Each wall is flat, endless, passes through zero and stands at right angles to its row. A trip goes straight from one point to another. Which walls does it cross, in order?

Walls:
(1): [-1.7  3.2  4.3]
(2): [-3.3  0.9 -6.3]
(3): [-2.4  2.5  0.1]
(4): [-5.6  6.6  2.6]
(5): [-0.7  1.9 -5.7]
(6): [-1.0 -8.1  2.5]
Trips:
[ 0.7 -9.7  0.0] to [ 5.6 -6.8 -3.6] -> 5
[-1.8 -2.0 -7.8] to [ 1.9 -8.0  2.8] -> 6, 5, 2
[-4.0 -3.7  5.6] to [-1.9  4.8  7.0] -> 6

Walls:
(1): [ 4.6  2.2  8.5 -3.9  0.7  4.8 -7.3 -2.8 -3.4  2.2  2.7 -4.5 -4.3  0.6]
(2): [ 0.2  1.7  8.2  1.0 -0.9 -6.1  7.4 -0.8 -7.8 -2.7 -4.5 -2.7  5.0  0.4]
(3): [ 4.6 -2.3  1.4  6.8  6.1 -5.2  3.6 -2.2 10.0 -4.1  0.1  2.4 -0.5 -5.5]
(4): [-3.5  3.2 -2.9 -4.6 -2.4  1.9  2.6  1.4 14.5  0.3  5.4  6.6 -7.2 -0.5]
(5): [ 2.2 -0.3 -3.4  1.7 -5.6 -2.1  0.6 -0.4 -1.3 -2.4  4.8  0.6  4.4 -4.5]
(6): [-2.3 -6.6  1.0 -0.5  4.7 -4.1 -2.0 -2.4 -1.8 -6.5  3.1 -0.1  4.8 -1.7]
(7): [ 1.8 -5.3  1.6  3.5  0.4  2.9 -2.4  2.8 -4.1  2.8  7.9 -1.7 -4.6 -0.5]
(8): [-7.5 -2.5 -3.4  0.4  0.7  1.5  3.2  6.3  4.8  3.7 -6.5  5.6 -3.1 -5.0]
Trips:
[-1.1 -2.6  3.9 -2.0  0.5  3.9  0.5 -6.9 -8.5 -0.8  0.0 -3.1  2.4 -0.5] to [ 1.0  3.1 -3.2  4.4  0.3 -1.0  2.5 -4.0 -8.2 -4.5 -5.3  0.8 -4.0 -3.9] -> 5, 7, 1, 3, 6
[-1.4  3.4 -6.6  0.2  1.0  2.5 -9.8  1.3 -1.3 -4.7 -2.9 -4.8  2.3  0.4] to [-1.1  1.4 -6.4  0.4  0.8 -1.0 -1.0  4.5 -1.3  0.6 -1.6 -1.5 -5.3 11.5] -> 5, 6, 1, 7, 4, 8
[  2.2 -10.2  -4.5  11.6  -2.9   1.8   1.6  -0.1  -1.5   0.8  -1.9   4.8
   0.4   2.8] to [-5.2 -0.4  4.4  0.0  2.7  3.5  1.1  2.2 -6.6  3.1 -5.3 -3.8  0.0  1.1] -> 2, 5, 3, 6, 1
[-5.6  2.3  0.6  1.1 -0.2 -1.7  6.2  2.2  6.6  0.5 -1.9 -6.6 -1.1 -2.3] to [-3.8  2.6  7.2  1.7 -3.1 -1.8  2.8  5.1 -2.3  2.6  5.1 -5.6 -8.7  0.4] -> 7, 1, 3, 8
[ 7.6  1.1 -1.6  7.1  2.6 -1.0 -2.0 -0.8 -1.7 -3.6 -4.7 -8.3  4.0 -1.6] to [-0.2  3.8  2.6  1.6 -6.3  7.9 -1.3  2.0  3.4  5.8 -3.7  4.0 -0.8 -5.7] -> 6, 8, 2, 4, 3, 5

Walls:
(1): [-3.5  6.0  0.1  4.6  8.7 -5.7  2.6 -4.1 -5.0 -0.6 -5.6  1.4 -1.8 -2.1
  2.5 -1.4 -1.0 -4.5 -2.6 -3.7 -5.8 -0.7 -6.5 -3.0  5.1  2.5 -5.0  2.5
 -7.2  5.7  1.4  3.4 -4.8  8.1 -5.6 -2.8  0.4  3.5  0.5  0.9  2.1  2.6
 -1.8  6.4  4.6  1.9  3.3 -0.8]
(2): [ 4.1  8.3  0.6  1.4  6.6  4.5  7.5  4.7  5.3 -0.2  1.9  4.3  1.5  6.1
 -1.5 -4.0  4.4  6.3  8.2  4.6  2.6 -3.1  0.2 -0.6 -0.8  3.3 -1.9 -4.5
 -2.6  4.8  3.6 -3.4 -2.3 -5.4 -1.4 -4.3  3.0 -2.8  2.9 -2.5  1.2 -6.1
  6.2 -4.0 -2.1 -3.9 -0.4 -8.7]
(3): [-4.5 -3.1 -0.8  5.8 -3.9  1.1 -3.0 -1.9  0.9 -9.1  3.1  2.7 -6.7  0.2
 -2.8 -2.2  1.9  1.6  2.2  7.9  0.8  3.6  5.8  5.0 -0.2  5.1  2.4  3.6
 -1.0 -1.8  2.0  1.4 -1.1 -2.9 -3.9 -2.0 -3.3  4.4 -1.0  0.2 -1.9  2.7
  1.5  1.1 -1.5 -0.3 -5.9 -5.0]
(4): [ 6.7  5.7  1.9  3.2 -0.1  0.8 -2.3 -3.4 -2.7  4.1  2.1  2.3  2.8  2.0
  3.9  2.3 -0.4  0.0  1.7  5.3 -0.5  2.1  1.1  1.7 -0.6  0.6 -3.2  7.4
 -0.7 -3.5 11.4 -3.2  3.8  0.1  7.7  3.1  2.5 -3.0 -3.7 -1.0 -4.7 -0.6
  1.5 -1.6 -4.9 -2.9  0.8  4.8]
(5): [  2.1   3.5  -1.6  -1.2   1.8  -4.2  -7.0   8.7  -2.8   1.0  -4.3  -4.6
  -5.8   3.6   1.7  -4.6   0.5   1.3  -8.8   3.7  -8.5  -1.4  -6.1 -11.4
  -2.3   1.4   0.4  -2.8  -2.1  -4.0  -4.1  -7.4   0.3   3.4  -3.6   8.1
  -2.1   7.1   1.4  -2.3   1.0  -4.6  -1.7  -6.9   1.8   1.2   0.1  -3.4]
(6): [  4.4   3.1  -2.9   2.3  -1.5   1.3   2.7   1.6  -3.7   4.6   8.3  -2.6
   0.4  -0.3  -3.0  -4.2  -4.9   5.4  -0.4  -0.8  -4.7   1.1   0.7  -6.0
  -1.7  -0.7  -2.1  -6.6  -1.5  -2.7  -3.7  -5.3   3.0  -4.7 -12.3  -4.7
  -2.0   5.3  -5.6   3.2 -11.2   5.1  -1.0  -2.8   9.8 -10.0  -6.8   1.2]
(7): [ 0.5 -9.2 -5.8 -4.0 -3.7  3.2  0.2  4.0  0.5  9.5 -5.5  6.0  1.5  0.3
 -2.7  5.3  1.4 -1.6  4.2  2.4 -2.3  3.4 -6.8 -4.4 -2.3  4.2 -0.9 -6.0
  3.6  4.6 -4.0 -3.4  4.6  1.3  0.5  1.0  0.3 -1.5 -5.7  6.7  1.1  6.3
 -2.1  3.8  0.0 -1.3 -0.5  9.2]
(8): [-3.8  6.8 -5.1  2.2 -3.1 -0.4 -4.7 -7.7 -6.0  4.2 -5.4  4.4  8.4  0.2
  1.7  0.5  8.2 -6.2 -0.1  3.7  4.7 -0.3  6.7  1.2  3.2 -3.3 -2.1 -0.6
 -8.8  4.6 -1.2 -2.8  2.4 -1.6  1.1  6.1 -3.3  1.8 -1.1 -4.9 -3.2  3.6
  3.0  0.6  2.8 -3.5 -5.2  0.8]
(9): [ 2.2  1.2  0.7  2.2 -0.3  1.9  2.3 -3.7 -4.6  0.5 -3.0 -3.0 -2.4 -4.1
  2.5 -2.4  8.3  2.3  8.2  0.2 -2.2  5.8 -0.3 -8.7 -2.6  0.9 -0.1  0.4
  3.1  3.3 -4.5 -0.2 -8.2 -1.1  6.0  2.0 10.8 -4.3 -5.5 -2.9  5.6  1.2
  3.3  5.9 -2.1 -6.8  1.0  3.8]
Trips:
[-2.6  9.2 -4.3 -0.2  2.7 -2.6  6.9 -7.4 -5.5 -1.8  4.7 -2.6 -4.0  2.6
 -1.2 -0.6  2.1 -3.3  1.2  2.0  5.8  3.8  2.4  0.9 -2.8 -1.0  2.3  4.4
 -2.2  1.8  6.3 -3.0 -5.0 -1.3  0.1 -0.3  2.0  0.8 -1.5 -8.3  0.2  1.6
 -3.3  4.6  0.1 -2.7 -1.6  7.6] to [-1.4 -0.2  5.5  0.3 -4.6 -0.4 -2.8 -3.7 -2.2  4.3 -2.2 -2.8  0.4  2.4
  1.5 -6.6  2.9  1.0 -5.0  0.5  1.9 -1.2  2.1 -3.0 -2.6 -8.8  1.8 -1.5
 -4.5 -4.8 -7.3 -0.4  4.2  4.2 -2.0  1.1  3.6  1.2  1.5 -7.2  0.0 -3.8
 -0.4  1.3  1.2 -6.4 -0.3  3.3] -> 2, 3, 5, 1, 4
[-1.9  3.4 -3.0 -2.3 -2.4  1.5 -2.8 -2.4 -2.1  1.2  7.7 -1.7  4.4 -2.1
  4.8 -1.8  6.2  5.0  2.1 -6.2  0.7 -4.0  5.5 -4.0  8.0  7.0  3.4 -3.2
  5.7 -1.5 -4.7 -4.4  2.3 -2.6 -5.2 -4.4  3.9 -2.2  2.2  2.4  1.1  2.2
 -1.4  3.4  4.2  4.9  2.7  0.2] to [-8.7  4.4 -0.1  2.6  5.1  3.9  0.0 -4.5 -5.2  2.2 -0.5  2.1  3.3 -6.3
 -7.2 -5.3  0.1  4.0  3.3  3.0 -2.2 -0.9  2.9  2.4  2.7 -2.9  0.6 -3.6
 -0.4  1.2 -4.4 -5.1 -6.8 -2.5 -5.0  0.0  0.3  5.4  4.7  0.6 -0.2  1.0
  2.4  1.3  3.2 -4.5 -2.5 -2.8] -> 7, 1, 3
[-0.6 -2.6 -2.6  2.5 -2.8 -5.6  6.2  0.8  1.1  3.3 -4.6  1.2 -6.0 -0.9
  3.8 -3.1  5.3  4.0 -3.7 -0.3 -5.8  0.7 -5.0 -3.5  0.5 12.1  9.8 -4.4
 -5.4 -0.4  0.7 -3.3  5.8 -0.7  5.1  0.8 -4.0  1.4  0.4 -0.6 -2.5  3.1
 -5.6  0.6  6.2  1.8  1.2 -4.3] to [ -4.6   1.7   5.3   3.4  -9.9  -1.0  -1.5 -10.1   4.7  -2.6  -5.1  -0.3
  -3.9   1.0  -8.4   1.3   1.4   1.9  -6.6  -3.2   2.6   3.3  -4.8   3.0
  -7.3   4.9   5.6  -4.4   9.3  -0.6   0.6   2.9   4.4  -1.2   7.8  -3.0
   7.2  -2.7   4.7   2.3   2.7  -4.4   6.4   0.4  -2.4  -1.6   9.6   3.5] -> 9, 6, 1, 5, 3, 4
[-4.1 -2.3 -6.0  0.5 -3.8  6.3  5.3 -5.2 -6.9 -2.0 -4.9  8.5  2.9 -0.4
  3.9 -3.7  0.1 -4.4 -3.9  1.8 -2.1  3.7  3.8 -4.9 -3.8  0.0 -1.2  3.7
  1.3 -6.0 -0.2 -1.8 -2.1  3.4 -9.2 -1.0  1.1  0.1 -1.2 -2.3  1.6  0.1
  5.5 -2.8 -5.4  0.6  7.2  0.4] to [-5.2  1.0  2.1  3.7 -1.3 -1.1 -4.3 -2.9 -0.2 -2.7  3.0  4.4  4.7 -6.8
  0.5 -7.9  2.4 -8.8  8.6  0.2  2.5  4.2  0.4  6.1 -4.3 -2.2  2.1  1.6
 -3.1 -7.1  3.5  2.4  3.6  1.8  0.1  3.3  0.1  7.1  1.1  0.0 -2.1 -4.9
  0.9 -3.7  8.1 -4.0 -2.6  7.8] -> 5, 7, 6, 9, 1
